Rows are points. The points of each table are mixes of a few directions, plus a little noise. How many directions does each table use, and how many do they share? Where both have some left over, give the other angles between the two spaces (their principal angles), to ten degrees, smallest first.

First (4 x 3):
[[-40 -23  35]
 [ -4 -31   3]
 [ -2  34   2]
 [ 47  20 -37]]
Second (5 x 3):
[[ 31 -47  28]
 [  8 -18  13]
 [ 11   5 -11]
 [-63  31   6]
 [ 14  29 -36]]
Directions: first 2, second 2, shared 1; angles 40

First (8 x 6):
[[-43 -60 -35 -70  22 -31]
 [-43 -60 -35 -70  22 -31]
 [ 20  28  16  32 -10  14]
 [ 23  32  19  38 -12  17]
 [ -3  -5  -3  -6   2  -2]
 [ 11  16   9  19  -6   8]
 [ 20  27  16  32  -9  14]
 [ 16  23  13  26  -8  12]]
Second (6 x 6):
[[-14 -27 -34 -22  -1 -77]
 [ 39  28  38  -3 -14  28]
 [-28  -5  -8  22  15  39]
 [ 15   7   8  -6  -7  -5]
 [-62 -28 -39  24  27  17]
 [ 49  25  34 -13 -19  -1]]
Directions: first 1, second 2, shared 0; angles 40

First (8 x 9):
[[ 44 -12  26  21 -44 -79   6 -10   0]
 [-44  -9  -7  30  16  33  -7  -3   8]
 [ 14  27 -11 -55  22  56  -3   9 -14]
 [-71 -34  -9  70  10 -21   3  -2  24]
 [ 18  20  -2 -35   9  41  -5   2 -11]
 [  5   8  -9 -27  10   4   5   9  -3]
 [ 17   0  35  44 -29  37 -28 -30  -7]
 [ 17   0 -21 -46   6 -71  30  25   2]]
Second (7 x 9):
[[-24   1  40 -11  58 -73  -1  41  47]
 [ 23  15  -1  -1 -46  19  -7  22  -1]
 [ 27  -9  -7 -12 -13  -6   4 -32 -31]
 [ 31  22 -21  20 -21  58  20 -46  -7]
 [ 14   0   3   4 -27  64 -25 -24 -34]
 [-51 -17  17  -6  50 -52  -7  38  28]
 [-21 -12 -31   5  -3 -10  16   2  -3]]
Directions: first 3, second 5, shared 2; angles 90

First (8 x 12):
[[-13   3  38 -13   8 -20  16  47   8   5  -4 -54]
 [ 23   6  -5  11   0 -35  27  42  13  18 -41   5]
 [-26  16  15  21 -22  -6  -6  30   8 -24  -6 -56]
 [  2 -16  10  43 -21 -16   0   9  29  -3 -26  67]
 [ 10 -24 -29  15  -9  23 -54 -91  12 -23  30 111]
 [ -8 -14  10 -29  19  27  -8 -33 -17   5  35  14]
 [ 26  20 -28 -28  14 -18   0   4  -5   4  -3 -38]
 [-13   8 -10 -19  12  47  26  -7 -50  19  16 -49]]
Second (9 x 12):
[[ -9   6 -30 -21  24 -11 -35 -19   9  18  26  19]
 [ 39   8  10   4  14  61  65 -43 -22   3  24 -10]
 [-26 -52  15 -24 -41  14 -39 -16 -54 -30 -30  34]
 [-28  19 -34  36 -10  11  -9  10  -4  11  -5  -1]
 [ 67  12  16 -42  44   8  51 -31   7   7  31 -21]
 [-18  12 -26  15  14  15  -4 -10   3  22  20  13]
 [-34  -5  28  23   3 -24  19  67  15  33 -26   0]
 [ 33  38 -22  -3  -3 -58  -9  32  37 -22 -21 -59]
 [-24 -34  43   9 -44 -17 -40   8  10 -46 -22  24]]
Directions: first 5, second 6, shared 4; angles 80

First (11 x 18):
[[ 30  30  12  22  34  -7   4  71   3 -60  29  15 -21 -17 -11 -25  16   5]
 [ 21  32   9  26  31  -2   7  68   0 -58  29  14 -13 -10 -13 -25  10   9]
 [-63 -12 -26   1 -35  30  12 -67 -16  44 -20 -18  50  47  -3  17 -32  12]
 [ 75  18  31   4  43 -34 -13  85  17 -59  26  22 -58 -54   3 -24  39 -12]
 [ -1 -15  -1 -14 -12  -4  -6 -27   3  25 -14  -5  -1  -2   8  11  -1  -7]
 [ 11  43   5  39  36   6  14  79  -5 -73  36  15  -4   1 -21 -31   6  17]
 [-74  -2 -31  13 -31  39  20 -56 -20  30 -12 -16  59  57 -12  11 -39  20]
 [ 21  -7   9 -11   3 -13  -9   3   7   4  -4   2 -17 -18   7   3  11  -9]
 [-22 -33 -10 -28 -33   2  -7 -71   0  62 -31 -15  14  10  14  26 -11 -10]
 [ 12 -20   5 -21 -10 -13 -11 -24   7  29 -15  -3 -12 -13  12  13   6 -13]
 [ -7 -33  -3 -30 -27  -6 -12 -60   5  56 -29 -12   2  -2  17  23  -3 -14]]
Second (8 x 18):
[[-25  -5 -13  -6  41  19 -26 -19  46  11 -22 -15  17  60 -59 -19 -18  26]
 [ 21  65  -6  38 -16   4 -18 -16   9  27   6  52 -22 -64 -43 -13 -38  35]
 [-28 -13  18  43  -7  -4   5  22 -26 -15 -21 -37  30  42  34  11   8 -17]
 [ 23  25  -2   8  11  23 -13  13  -1  -1  11  13 -17 -22 -24  11  15 -12]
 [ -3 -24   4 -15 -13 -23   6 -10   2  -3  -7   3   4   1  30 -11  -3   2]
 [ 39 -13  35  25  11  23 -36  54 -15 -39 -23  -2  -6   1  41  14  77 -73]
 [ 10  24  -6   3 -16  -9  -2 -19   9  18   7  32 -13 -41 -15 -12 -29  26]
 [-35 -63 -33 -95 -13 -36  83 -26 -26   0  52 -44   5  22  35  20 -13  14]]
Directions: first 2, second 5, shared 0; angles 30, 60

First (11 x 24):
[[  -8   -9   25   68   41  -64  -65 -121   -4    1   11   -1   11  -27
    30   26   -3   -8   60   12   -1  -15  -38   -2]
 [  -6   11   41   -4  -18  -16   33   18  -28  -20   -7   -6    6   12
    15   11    0  -22   14    3   -2  -20    1   11]
 [   1   -9  -15   25   24  -12  -41  -50   15   12    7    3    0  -16
     1    3   -1   10   12    2    1    6  -13   -7]
 [  -1    9   15  -24  -23   12   39   49  -14  -11   -7   -3    0   15
    -1   -2    1  -10  -12   -2   -1   -6   12    7]
 [  14   -8  -76  -46   -6   71    3   68   42   27    1    9  -17    4
   -45  -36    2   37  -66  -13    4   39   28  -13]
 [  -4    3   20    8   -2  -15    5  -10  -12   -8   -1   -2    4    1
    10    8    0  -10   14    3   -1  -10   -5    4]
 [   1   11   10  -38  -32   25   54   74  -14  -11  -10   -3   -2   21
    -7   -8    2   -9  -24   -5   -1   -3   20    8]
 [   1  -13  -20   36   34  -18  -57  -72   20   16   10    4    1  -22
     2    4   -2   14   18    4    1    8  -18  -10]
 [   0    4    5  -11   -9    6   16   21   -5   -4   -3   -1    0    6
    -1   -2    0   -3   -6   -1    0   -2    6    2]
 [  -2   -1    6   10    5  -10   -8  -17   -2   -1    1    0    2   -3
     5    5    0   -3   10    2    0   -3   -6    0]
 [   3    3  -10  -23  -13   22   21   40    2    0   -3    1   -4    9
   -11   -9    1    3  -21   -4    0    6   13    1]]
Second (8 x 24):
[[ 28   2  70  14 -59 -13  67  21 -37 -50  28 -51 -21 -44  54  11 -42 -21
   17 -17 -32  22  16  44]
 [ -6   1 -17  -4  14   3 -16  -5   9  12  -7  12   4  10 -12  -3   9   6
   -4   4   8  -5  -5 -10]
 [ 23   1  55  11 -46 -10  53  16 -29 -39  22 -40 -16 -34  43  10 -32 -16
   13 -14 -26  17  13  34]
 [  4   0   9   0  -7  -1   7   1  -5  -6   3  -7  -2  -4   7   1  -4  -2
    1  -2  -4   2   2   6]
 [ -9   0 -24  -4  19   4 -22  -7  12  15  -9  17   7  14 -18  -4  13   7
   -5   6  12  -8  -6 -14]
 [-24   0 -58 -11  49  11 -55 -17  29  41 -23  42  17  37 -45 -10  34  18
  -13  16  26 -18 -14 -37]
 [ -1   0   2   0  -1   0   1   1   0  -1   0  -1   0  -1   1   0   0   0
   -1   0   0   0   0   1]
 [-14  -1 -36  -7  31   6 -35 -11  19  26 -15  26  11  23 -28  -6  21  11
   -8   9  16 -11 -10 -23]]
Directions: first 2, second 1, shared 0; angles 50

First (10 x 32):
[[ -25  -36  -54  -21   -2  -24  -27    9   66   15  -95  -77   31   61
   -16  -65  -22   -5    8   18   23   49   16   19  -37   11   21  -37
    41  -13  -54  -79]
 [  -9   21  -40  -53   23    9    6   33    5  -15   73   53    4  -34
     2  -23   26  -30   23   -6  -15    1   -1   19   -5   33  -17   43
   -79   29   26   11]
 [  25  -22  -43  -15   -3  -22    4    7   63   25 -106  -90   -6   65
     5  -24  -27   -6   -2    9   10   26   11   -1  -30  -10  -11  -25
    51  -28  -12  -34]
 [  20    3   11   32    0   10   -5    0  -52   -5   42   39  -62  -52
    -3   48  -19   26  -15  -17  -44  -25  -29   -9   15    5  -10   22
   -34    7   17    9]
 [  -4   10   37   22   -2   14   -2  -10  -38   -5   40   40   -3  -29
    -4   29   11    7   -6   -4   -9  -18   -8   -6   26   -2    6    9
   -14   11   16   27]
 [   3   -6    8   18  -11   -7    3  -11   -9   -6   -9  -14   -8    2
     8    4  -14   17   -7   -2    9   -5    1   -9   -9  -17    3  -13
    26  -14  -19   -7]
 [ -42   -3    6    4   11   17  -36    8  -24    0   42   54   11  -34
   -32   -5   16   -2    7    4  -24   13  -12   21   25   40   26   15
   -54   38   -2  -19]
 [ -10   21   50   -3   18   35   -4   -2   -7   29   19   48   36   -6
   -23   31   56  -38    4   12  -22   -2   -1   10   66   24    8   24
   -38   39   68   56]
 [  29   12    7   -2  -25  -25   52  -20    6  -30    1  -39    5   21
    54   -7  -15   15   -2  -10   59  -27   22  -30  -43  -62  -23  -23
    70  -51  -26   29]
 [  11   -1   17   20  -12   -7   10  -15  -12   -7   -8  -14   -7    3
    12   11  -12   17   -8   -3   13  -12    2  -14   -6  -23   -1  -13
    33  -19  -11    6]]
Second (8 x 32):
[[ 43   9 -26 -39  13   0  29  16  59  32 -59 -46   3  48  10   1  14 -40
    7   7  -5   7  10   1   2  -2 -32  10   7  -8  53  32]
 [-35  -6  33  32 -15  -1 -16 -21 -37 -22  30  23  17 -20  -3  -4  -4  26
   -5   0  20  -5   2  -4   0 -10  29 -19  17   0 -42 -16]
 [ -3   0 -32 -10   5  -4  -7  16 -17 -20  46  28 -30 -36   1  -8 -14  11
    4 -12 -16  -3 -12   6 -17  15  -8  18 -41   8 -12 -20]
 [ -4   0  84  83 -35  -1   4 -50 -85 -29  40  25 -19 -38  15  50 -21  60
  -28 -13  20 -41  -9 -35  10 -50  21 -27  55 -24 -37  19]
 [ 31  10 -60 -62  19  -5  25  32  63  16 -28 -31   0  32  11 -25  10 -42
   18   3  -5  14  10  11 -18  13 -35  21 -23  -1  37  11]
 [ -6   4 -51 -60  14  -9  10  25  57   1 -13 -20  34  30   6 -51  16 -37
   24   8  18  23  19  18 -25  15 -12   7 -15   4   2  -9]
 [ 17  -1 -35 -30  20   7  -4  25  38  29 -34 -15 -10  18 -15  -2   8 -29
    7   6 -31  18  -5  15  10  29 -15  19 -32  15  39  -2]
 [-43 -17  87  88 -23  13 -40 -44 -78  -7  19  36   4 -34 -25  38  -9  51
  -26   2  -1 -12 -14 -12  37 -10  53 -30  31   7 -40 -16]]
Directions: first 5, second 4, shared 4

First (10 x 32):
[[ 66  63  -8 -21   9  26  44  -5 -25 -20  26  17  31  21 -99  35  35   2
  -40 -23  83  26   8 -45  -2 -13  28   5  -5   8  -5  -7]
 [-13 -57  15  -6   3 -11 -14 -13 -12 -16 -34 -27  24 -33  63   2 -31 -23
   22  20 -32 -17 -29  42  18   1   0 -17   8   2  -1  -4]
 [-91 -66  55 -36 -13  22 -20  -2   7  16 -12 -48  23  -2  69 -39 -42  15
   16  25 -33  -5  -5  66  52  19   7  -6 -10 -18  -7 -11]
 [-17  56  -9  15  37 -30 -30  25  29  37   4  29   3  -2 -22 -14  -9   9
   36  27 -52 -16  21  -7 -34  39 -52   0  21  15  35 -14]
 [ 10   0 -53  -2  15 -24 -43  24  26  23  16  44 -42   5   3  11 -22   8
   55   6 -24 -13   7  19 -17  31 -63 -27  -8  20  13 -16]
 [ 43  82 -30   2   1 -26  12  27  11  25  22  52 -26  18 -76   2  29   8
   -7 -25   6  -2  31 -54 -45  -4 -12  -1   4  -5  27  -4]
 [-33 -42  35  21  14  14  -3 -28 -10 -23 -26 -47  37 -21  55  -4 -15 -11
   -4  32 -17   0 -25  24  22   2  13  16  15   6 -14  10]
 [ 18  17 -18  38  -5  30  14 -12   4 -14  28   7 -35  28 -27  13  37  12
  -32 -14  43  26   6 -37  -9 -14   7  34  -8   9 -27  21]
 [ 48  17  -7   8 -40 -10  42  -4 -17 -15  -2  12 -27   5 -29   4  41 -13
  -48 -49  31   6   4 -52 -20 -51  49   7  -7 -26  -4  21]
 [-27 -70  23 -21 -22   8  -4 -13 -13 -13 -23 -35  11 -16  63 -10 -24  -9
    3   2 -10  -4 -20  45  35 -11  22 -14  -8 -13 -14  -1]]
Second (9 x 32):
[[ -2  14 -36  -2  20  26   0 -52  -4  29  -2   6   8  33  -5  -7 -28 -13
   30  -7 -23 -56  -4 -18  10 -25  33  20  13 -14 -50 -44]
 [ 16   0  31 -11  -2  -7 -17  28  -3 -21  23   5 -22 -33  31 -13  44  14
    0  13  28  15  32  16 -22  -2  10 -15  11  13  23  21]
 [ 18  -7  54 -12 -13 -21 -19  59  -1 -39  27   2 -29 -54  37 -10  64  23
  -16  18  43  46  39  28 -30  10  -6 -27   5  22  52  47]
 [ 19   1  34 -15   0  -5 -21  28  -4 -23  29   7 -26 -36  39 -17  51  16
    3  15  32  11  40  18 -26  -6  18 -16  15  14  22  20]
 [-11  -8  -1  10 -11 -10  13  11   4  -1 -16  -7  12   4 -21  14 -16  -2
  -18  -5  -7  23 -22  -1  10  17 -28  -1 -16  -1  14  11]
 [-22  -8 -23  18  -9  -6  25  -8   6  13 -33 -10  27  27 -43  24 -46 -12
  -18 -14 -27  14 -45 -12  26  19 -37  10 -25 -10  -2  -3]
 [ 10  -2  24  -7  -5  -8 -10  25  -1 -17  14   2 -14 -25  19  -7  31  10
   -5   9  20  18  20  13 -14   2   1 -12   5  10  21  20]
 [ 16  27 -32 -18  37  42 -21 -68 -11  29  25  17 -12  24  30 -31   0  -8
   58   2  -9 -91  33 -16  -8 -51  79  20  40 -12 -69 -61]
 [-45 -15 -52  37 -16  -9  50 -23  12  31 -67 -20  57  59 -88  47 -98 -27
  -34 -30 -57  20 -92 -28  54  35 -70  22 -48 -22 -10 -12]]
Directions: first 6, second 2, shared 0; angles 80, 90
